Each row is a point. To make a cloud, some directions were put in groups of two or more. Within a group, all points are equally far from the middle, so they leave a hole (a ring in 2 directions, a hollow ball in 3). The other directions are filled evenly. Then the cloud was stretched, turned, moved and blurred a little. How many holes are there, and how many directions does each take, smallest first?

Cloud (21 x 3):
[[-0.46  0.26  0.20]
 [-0.01  0.37  0.39]
 [ 0.26  0.61  0.57]
 [-0.19 -0.26  0.35]
 [-0.14 -0.63 -0.19]
 [-0.14  0.28  0.41]
 [ 0.73 -0.31  0.28]
 [ 0.43 -0.57  0.01]
 [-0.17 -0.80 -0.48]
 [ 0.62 -0.49  0.31]
 [ 0.06 -0.38  0.18]
 [ 0.02 -0.02  0.46]
 [ 0.05  0.05  0.04]
 [-0.61  0.04 -0.40]
 [-0.29 -0.51  0.34]
 [ 0.56 -0.53  0.14]
 [-0.22 -0.13 -0.12]
 [ 0.67 -0.16 -0.03]
 [-0.01 -0.46 -0.47]
 [ 0.28  0.47  0.25]
 [-0.19 -0.56  0.60]]
Holes: 0

Cloud:
[[ 0.24 -0.03  0.08 -0.55]
 [-0.08 -0.53 -0.81  0.00]
 [ 0.12  0.34  0.26  0.30]
 [-0.22 -0.57 -0.68 -0.16]
 [ 0.38 -0.12 -0.32 -0.56]
 [ 0.40  0.38 -0.18  0.31]
 [-0.27 -0.44  0.09  0.60]
 [ 0.01 -0.60 -0.72 -0.16]
 [-0.03  0.12  0.40 -0.27]
 [ 0.58  0.01  0.13  0.34]
 [ 0.55  0.01 -0.65  0.00]
 [-0.30 -0.19 -0.23  0.65]
 [ 0.59  0.13 -0.42  0.26]
 [-0.19 -0.81  0.03 -0.08]
 [ 0.45 -0.53  0.26  0.08]
 [ 0.62  0.02 -0.16  0.40]
 [-0.04  0.31 -0.38 -0.51]
 [-0.33 -0.70  0.15  0.05]
 [-0.02 -0.67 -0.59 -0.26]
 [ 0.02  0.40 -0.51 -0.32]
 [ 0.13  0.06  0.10 -0.57]
 [-0.16  0.44 -0.48  0.16]
 [-0.31  0.32 -0.51  0.22]
 [-0.33 -0.39 -0.75 -0.01]
 [ 0.55  0.20 -0.39  0.26]
 [-0.22 -0.80 -0.09 -0.18]
 [-0.37 -0.10  0.15  0.53]
 [-0.29  0.33 -0.39  0.36]]
Holes: 2 (2, 2)

Cloud, 27 rows:
[[ 0.64  0.22 -0.11 -0.42]
 [-0.27  0.53  0.31 -0.06]
 [-0.26 -0.28 -0.47 -0.56]
 [-0.46  0.30  0.08 -0.54]
 [-0.38 -0.16 -0.68  0.16]
 [-0.18  0.55  0.29  0.13]
 [-0.08  0.60  0.17 -0.46]
 [ 0.41  0.18  0.50  0.23]
 [-0.32 -0.22 -0.74 -0.06]
 [ 0.57 -0.34 -0.39 -0.23]
 [-0.38  0.40  0.03  0.31]
 [ 0.58 -0.17 -0.02 -0.49]
 [ 0.65  0.01  0.00 -0.48]
 [-0.59  0.01 -0.02  0.24]
 [-0.14  0.49  0.01  0.40]
 [ 0.53  0.23 -0.32  0.46]
 [-0.18  0.32 -0.73 -0.19]
 [ 0.01 -0.49 -0.50 -0.40]
 [ 0.46 -0.43 -0.42 -0.23]
 [-0.14  0.43 -0.34  0.44]
 [ 0.26 -0.51 -0.32  0.35]
 [ 0.24 -0.48 -0.14  0.44]
 [ 0.00 -0.46 -0.34 -0.53]
 [-0.15 -0.52 -0.39  0.32]
 [-0.31 -0.20 -0.76 -0.10]
 [ 0.13  0.59  0.03 -0.52]
 [-0.40 -0.19 -0.65  0.19]]
Holes: 2 (2, 2)
